Each point is reached from the start by the listed moves, each made once or not at all, plus a little noise. Is the number of moves made odd or even? Then give how often each move was made.

Moves:
(1): [ 3.5 -2.0  0.9]
(2): [ 1.0  4.4 -0.4]
(3): [0.3 0.8 5.1]
Start: [-0.2  1.0  0.4]
Points:
[ 3.5 -0.1  6.4] -> even (1, 0, 1)
[4.6 4.2 6.0] -> odd (1, 1, 1)
[ 3.2 -1.2  1.2] -> odd (1, 0, 0)

Moves:
(1): [ 4.4 -1.2 -0.1  0.8  0.4  0.7 -0.8  0.4 -0.2]
(2): [ 1.0  3.7 -0.7 -1.8 -0.9  2.3 -2.8 -1.2  0.3]
(3): [ 1.5  0.6  5.5 -1.5  0.7  0.5 -1.0 -1.4  1.7]
(4): [ 0.2  0.7  1.0  3.1 -1.1 -0.4 -0.1 -2.3 -0.7]
(5): [ 0.8  0.2  0.9  0.6  4.7  1.3  2.8  0.0 -2.4]
(6): [-0.7 -2.0  1.9  0.4 -1.2  4.5  1.5 -0.1 -0.7]
(7): [ 1.0  1.7  0.3  0.2 -2.4 -0.4  1.9  0.7 -0.7]
(8): [ 0.5  1.6  0.4  2.7  1.2 -0.1 -2.3  3.9 -1.4]
Start: [ 3.3  0.2  1.1  1.1  2.7 -2.0  0.7  0.3  2.3]
Points:
[ 4.1 -1.3  8.4 -0.1  2.3  2.9  1.4 -1.1  3.7] -> even (0, 0, 1, 0, 0, 1, 0, 0)
[10.3  1.3  7.7  3.9  9.8  0.2 -0.6  3.3  0.0] -> even (1, 0, 1, 0, 1, 0, 0, 1)
[11.0  3.6  6.8 -0.7  7.6  2.8 -1.0 -1.9  1.7] -> even (1, 1, 1, 0, 1, 0, 0, 0)
[ 4.4  2.3  2.8  0.2  5.4  6.1  2.1 -1.2 -0.5] -> odd (0, 1, 0, 0, 1, 1, 0, 0)
[11.1  5.0  5.7 -1.2  0.5  0.8 -1.8 -1.1  3.4] -> even (1, 1, 1, 0, 0, 0, 1, 0)
[ 4.0  2.6  2.6  6.7  2.7 -2.7 -1.8  1.8  0.3] -> even (0, 0, 0, 1, 0, 0, 0, 1)

Moves:
(1): [ 4.6 -3.2  0.4 -3.6 -0.2  0.2 -1.1  2.5  2.4  0.6 -1.7 -0.3 -1.4 -1.1]
(2): [ 1.7  6.2  0.6 -0.9 -0.3 -0.7  0.3  1.8  2.9 -3.6 -1.8 -1.7  1.0  0.9]
(3): [-1.9  1.1  5.4 -1.4 -0.1 -2.6  3.5  0.7 -2.8 -0.3 -1.4 -0.6 -0.1 -6.9]
(4): [ 1.1 -0.2  1.2  6.3 -2.3 -1.2 -1.8 -2.6  1.5  1.9  2.3 -0.2 -0.3 -0.3]
(5): [ 1.4  0.2 -1.0  2.8  7.3  2.9 -5.5  1.2  1.2 -1.6  0.1 -0.6 -2.7 -1.6]
(6): [-1.4  0.6  1.8  0.2  0.1  4.0 -0.6 -0.9  2.0 -1.5  0.0  2.5  0.4  0.5]
(7): [ 2.1  0.0 -1.4 -3.6  4.2  0.0  7.5  0.8  1.5 -0.1  6.7  0.7 -2.0 -0.1]
(8): [-3.9  0.1  2.2  1.3 -1.9 -1.8  0.0  4.9 -0.3 -0.7  1.3  1.0  1.1  0.5]
(9): [-2.4 -0.8  0.2 -1.6  0.0 -2.3  2.7 -0.1  3.1  2.9 -0.2 -1.6  0.0 -0.9]
(10): [-0.1  2.4  1.3  1.5 -1.5  0.8  0.2  2.3 -0.9  3.9 -0.9 -1.6  1.1 -0.9]
(11): [-1.2  1.5  0.9 -4.0  0.5 -0.4 -1.4 -0.9  0.3 -0.3  4.2 -0.9 -1.6  0.3]
(12): [-0.8  2.6  0.1 -1.4  0.3 -3.6  0.0  0.7 -1.2  2.3  0.1  4.2  3.7 -3.6]
Start: [-0.8  1.5 -1.2  1.4  1.2  1.8  0.5  1.0  2.2 -3.4 -0.5 -2.4  1.7  5.2]
Points:
[ 0.7  4.6  2.4 11.9  4.5  8.6 -6.8  1.5  5.9 -0.4  1.4 -2.5  0.1  3.4] -> even (0, 0, 0, 1, 1, 1, 0, 0, 0, 1, 0, 0)
[ 2.0 -0.8  3.2  1.5  1.9  3.3  4.2  6.3  8.9 -2.8  8.2  1.5 -0.3  4.7] -> odd (1, 0, 0, 1, 0, 1, 1, 1, 0, 0, 0, 0)
[ 0.9  7.9  7.7 -1.4  6.6  4.3 -0.1  9.6  9.7 -3.5 -6.7 -6.0  0.2 -5.3] -> odd (1, 1, 1, 0, 1, 1, 0, 0, 1, 1, 0, 0)
[-3.5  2.3  6.7  4.0  1.1 -3.9  9.1  4.5  1.9 -2.6  7.9 -1.5  1.1 -2.2] -> even (0, 0, 1, 1, 0, 0, 1, 1, 0, 0, 0, 0)

Moves:
(1): [ 4.7  0.4  1.9 -0.1 -2.9 -0.7 -1.5  2.1 -1.7  1.3  1.3 -0.6  0.4 -1.5
 -2.1 -0.2  0.0  0.9  1.0  2.3  0.4]
(2): [-0.2  4.8 -1.7  1.3  0.0 -0.4 -0.8  1.7 -1.5 -0.7  0.2 -1.6 -0.7 -0.8
 -1.5 -1.0 -0.2 -0.6 -0.5  0.4 -0.7]
(3): [-1.6  1.5  3.8  0.0  0.6 -0.3  0.7  0.0  1.3  0.8  0.0  0.1  0.4  1.2
 -0.4  0.4 -1.2 -1.4 -1.2  0.6  0.3]
(4): [-1.1 -1.6  0.0  3.3  1.8 -1.8  0.2 -1.6  0.3  1.1  0.2 -0.4  0.3  0.5
 -1.9 -0.2 -0.7  0.7 -1.2  1.1 -0.2]
(5): [ 2.6  0.4 -0.3  0.2  4.3 -0.4  0.0 -0.7 -2.2  1.0  1.2  2.7 -0.2  2.3
  0.6 -0.5  0.3 -1.6 -0.7 -0.4  1.0]
(6): [ 1.0  0.1  0.1  1.0  0.8  3.1 -1.7  1.5  1.3  0.0 -1.0  1.7 -1.1  0.1
 -0.3 -0.1 -0.7  1.0 -0.1  0.6  0.1]
(7): [-0.9  0.4  0.6  1.1  0.6  2.6  5.2 -0.6 -2.2  0.2  1.2 -1.7 -0.8  1.1
  0.1 -1.2 -0.7  0.3  0.9  0.7 -0.2]
(8): [ 0.6 -2.2 -0.6  2.2  1.2  0.4  2.7  5.4 -2.4  0.3 -0.3  1.3 -0.5  1.1
 -0.1  2.8 -0.8 -2.5 -1.2 -0.9  1.6]
(9): [ 0.5  0.5  0.6  1.1  1.1 -1.4  1.5  1.5  3.4  0.2  0.1 -1.4 -2.6 -1.1
  3.0 -0.1 -0.3  3.3 -0.4  0.1  2.0]
(10): [-1.7  0.5  0.0  0.3 -1.9  1.2  0.8  2.2 -1.7  6.9 -0.1  0.6 -0.2 -2.0
 -0.4  0.2 -1.1 -0.1 -1.0 -1.2  0.1]
(11): [-2.0 -0.8  0.9 -1.0 -1.4  1.1 -1.1  1.6 -1.9  0.5  2.7 -1.4 -3.4 -0.9
 -0.6 -1.0  0.7 -2.0  0.3 -0.4  0.3]
(12): [ 0.6  1.8 -2.6  0.5 -1.3 -1.6  1.6 -1.8 -0.1 -0.5  1.8  4.5 -0.4  0.4
 -3.4  0.3 -0.9  0.4  0.9  0.2  1.1]
(13): [ 0.2  0.2 -2.1  1.5  1.1  0.8 -0.4  1.2  1.8  0.4  3.1 -0.3  3.1  0.6
  0.2 -0.7  0.8 -1.1  0.7  1.4  1.3]
(14): [ 1.0  0.4 -0.3  0.3 -1.1  0.0  0.6 -0.7 -0.1  0.9  0.1 -1.2 -0.6  4.1
 -0.6  0.0  0.4 -0.4 -0.1 -0.8  0.1]
(15): [ 0.7 -1.3 -2.4  2.9 -2.2 -0.1 -0.7  0.1 -0.3 -1.6  0.6  1.3 -0.5 -0.7
  4.6 -3.0  1.0 -0.1 -0.7  2.3 -2.8]
(16): [ 1.5  0.6  0.5 -0.7 -2.7  1.9 -0.6 -1.8  0.7 -0.4  0.9  0.5 -0.2 -0.6
  1.8  6.0 -0.2  0.2 -1.0  0.6  0.5]
(17): [-0.2  0.7  0.9 -0.4 -1.4 -1.0 -0.4 -0.2  0.7  0.6 -0.8  1.1  0.3 -1.4
 -0.9  1.2  5.3  0.2  1.6  1.6 -2.0]
(18): [-1.8  0.6  0.9  0.6 -0.1 -0.2 -1.1  2.1 -1.6  1.0  0.7 -0.5  0.7  1.3
  0.2  1.0 -0.4  4.4  0.4  0.4  0.3]
(19): [ 0.7  0.5 -1.0  1.3  0.7 -1.7  0.3  0.6 -0.9 -0.5  1.1  0.2 -1.2  0.1
  0.4  0.7 -1.7 -2.4  4.9  0.7 -2.2]
(20): [ 0.7  0.4 -0.9 -2.2  0.0 -1.7  0.0  0.9  1.5  0.3 -1.5  0.0 -0.2  1.7
 -0.1  2.1 -1.2  0.7  0.5  6.9  1.4]
Start: [-1.9  1.4 -2.0  0.9  0.2  0.4 -0.1 -1.7 -2.5  0.5  1.2  6.7  0.2 -1.0
 -2.4 -1.9 -1.1  1.6 -3.1 -2.0 -3.4]
Points:
[ 1.7 11.6  0.9  6.7  2.4  0.4  3.0  6.1 -8.3  3.6 10.3  8.9 -8.6  1.3
 -6.5 -3.5 -6.3  3.9  2.5  3.1 -1.0] -> odd (1, 1, 1, 0, 1, 1, 1, 0, 1, 0, 1, 1, 0, 0, 0, 0, 0, 1, 1, 0)
[-0.4  7.9 -4.9 11.0  6.8  1.4  1.6  1.5 -7.0  4.4  7.1  6.6 -0.1  6.9
 -6.3 -2.5  1.2  2.0  2.6  3.7 -5.8] -> even (0, 1, 0, 1, 1, 1, 1, 0, 0, 0, 0, 0, 1, 1, 0, 0, 1, 1, 1, 0)
[ 0.4  7.9 -6.8 12.7  6.3 -0.5  3.9  6.0 -6.9 10.1  7.6 14.5 -1.0  6.5
 -9.9  0.2 -7.1 -6.5 -2.7 -0.3 -0.7] -> odd (0, 1, 1, 1, 1, 1, 0, 1, 0, 1, 0, 1, 1, 1, 0, 0, 0, 0, 1, 0)
[-0.7  6.6 -0.4  7.3 -5.6 -2.0 -4.4  7.1 -5.4  9.1  3.7  7.8 -5.6 -4.7
 -5.7 -2.8 -0.9 -1.7  0.6 13.0 -8.6] -> odd (1, 1, 1, 1, 0, 1, 0, 0, 0, 1, 1, 0, 0, 0, 1, 0, 1, 0, 1, 1)
[-2.3  6.1 -2.4 -0.2 -8.1  1.4  7.5 -0.7 -2.3  9.1  5.5  7.7 -7.9  0.5
 -3.6  5.8  1.0  4.1 -1.4  5.6 -0.4] -> odd (0, 0, 0, 0, 0, 0, 1, 0, 1, 1, 1, 1, 0, 1, 0, 1, 1, 0, 0, 1)
[ -0.9   9.2  -4.9   6.1  -5.1  -2.6   1.8   7.6 -11.1   9.1   7.9  14.5
  -6.4   4.6  -2.9   7.4  -1.1  -3.6  -0.7   7.9  -4.5] -> even (0, 1, 1, 0, 1, 0, 0, 1, 0, 1, 1, 1, 0, 1, 1, 1, 1, 1, 1, 1)
